Every row gives one point. To make a cloud, some directions were put in groups of two or more. Within a group, all points are equally far from the middle, so they leave a hole (a ring in 2 directions, a hollow ball in 3). The other directions are filled evenly. Then the cloud was stretched, turned, moved and blurred a little. Count the holes, and give their numbers of directions, smallest first.
(in the rows, 128 means zero)

Cloud, 19 rows:
[[ 78 148 150]
 [170 128  73]
 [174 159 153]
 [182 146 152]
 [106 146  71]
 [127  68 102]
 [182 111 160]
 [116 181  96]
 [188 105  97]
 [120  88 170]
 [116 128  65]
 [181 155 146]
 [105 117 177]
 [160 169 156]
 [166 111  72]
 [185 158 118]
 [173 127 170]
 [ 94 102  85]
 [132 162 174]]
Holes: 1 (3)

Cloud, 29 rows:
[[ 64  93 124 125]
 [148 123 176 141]
 [115 113 204 145]
 [ 99 143 158  97]
 [ 65  65 184 121]
 [131 112 203 102]
 [137 135 166 142]
 [111 106 178  88]
 [115 125 210 138]
 [ 97 173 112 100]
 [180 133 102  79]
 [146 171 115 108]
 [ 71 135 167  62]
 [151 162 118 105]
 [ 97 124  90  64]
 [ 58 111 196 137]
 [ 94  93 188  87]
 [ 68 136 165 138]
 [124 144  88  74]
 [135 127 201 144]
 [149 103 182 135]
 [ 83 118  93 135]
 [133 116  66  79]
 [ 95 110  77  78]
 [132 120 204  88]
 [112 116  87 133]
 [110 138 133  57]
 [123 132  87  95]
 [161 107 139 110]]
Holes: 0

Cloud (76 x 8):
[[111 190 153 106 136 200 102  94]
 [ 85 119 163  83 175 146 143 111]
 [100  62  82  91  96 163 109 132]
 [ 71  98 163 121 143 175 130 133]
 [ 80 160  60 104  80 166 166 137]
 [151 148 117  66  67 142 107  86]
 [108 159 178 119 149 165  91  80]
 [108 214 168  94 106 128  74 124]
 [100  59 149  91 112 152 109 140]
 [120 183 165  82 126 150 164 180]
 [134 157 115 135 181 122  59 127]
 [129 206 139 145 131 125 167 125]
 [140  70 115 143 133 123 165 163]
 [136 116  97  85 146 195 103 105]
 [112 196 163  98 108  74  97 148]
 [ 49 128  87 119 137 182 129 109]
 [148 176 129 106 202 156 139 156]
 [137 131 141  79  55 139  97 162]
 [123 198 132  83 135 127 113 203]
 [ 74 173 165  53 100 166 111 138]
 [185 122 113 171 100 106 113 139]
 [123 211 147  77 139 146 120  67]
 [128  53 100 108 123 149 130 180]
 [118 161 107 118 132 205 132  92]
 [102 219 151  86 129  94 156 126]
 [156  75 136 142  97  96  90  99]
 [164 108 171 100 130  75 121  82]
 [147 163 108 134  57 133  92  84]
 [ 57 140 147  62 142 121 148 116]
 [154 127 154  58 120 178 137 125]
 [108 168 107  53 101  85  88 106]
 [ 78  89  84 143 121 161 161 131]
 [109 170 147 125  55  78 155  90]
 [114 169  59  86 101  70 107 109]
 [ 42 175 131 102 117 183 136 160]
 [103  84  68 105  90 147  79 139]
 [ 99 187 150 139  82 192 103 143]
 [117  83  82 131 114  83 163  90]
 [125  95 175 112 120 115 146  74]
 [157 173  92 141  87  96 160  93]
 [ 80 201 104  76 100 129  79  94]
 [163 145 166  61 121 113 122  75]
 [101 161  92  98 192  93 125 151]
 [ 66 136  65  96 124 130 124  69]
 [157  81 131 124 151  78 130 173]
 [111 121  93 123 131 187 128  77]
 [117 183 131 135  74 143 117  58]
 [ 46 122 125 128 122 162 116  89]
 [167 128 126 118  58 119 105  77]
 [ 85 102  63  88 121 180  94 133]
 [101 116  50 126  88 145  99 178]
 [169 121  70 145 144  93  94 114]
 [102  71 121  58 126 151 116 119]
 [ 68  79 146 104  87 119 134  95]
 [136 105  94  92 157 160  63 141]
 [131 190 112  68 131 170 136  77]
 [118 167  69 100  59  80 125  85]
 [ 80 116 152  75 177 166 132 132]
 [118 201  88  62 136 122 155 158]
 [158 153  87 108 202 130 131 147]
 [108  88  93  66 150 175 103 155]
 [ 79 111 149 149 106 107  79 116]
 [164 178 164 100 126 102 144 184]
 [148  84 112  98 140  95  81 170]
 [ 90 162 132  70 146  63 111 112]
 [ 57 137 164  93  67 158 135 135]
 [ 99 128  56  66 101 100 165 115]
 [ 92 114 103  57 171 152 141 163]
 [118 145  76 100 156  90  68 138]
 [ 80 108 171 116 150 167 137 110]
 [136 184  85 109 110 146 166  83]
 [ 59 150 102 113 160 183 106 175]
 [135  67 101 113  96  93  81 112]
 [140 175  81  95  95 185 102 167]
 [126 157 105 121  53  85 178 102]
 [124 135 186 133 153 142  68 122]]
Holes: 3 (2, 3, 3)
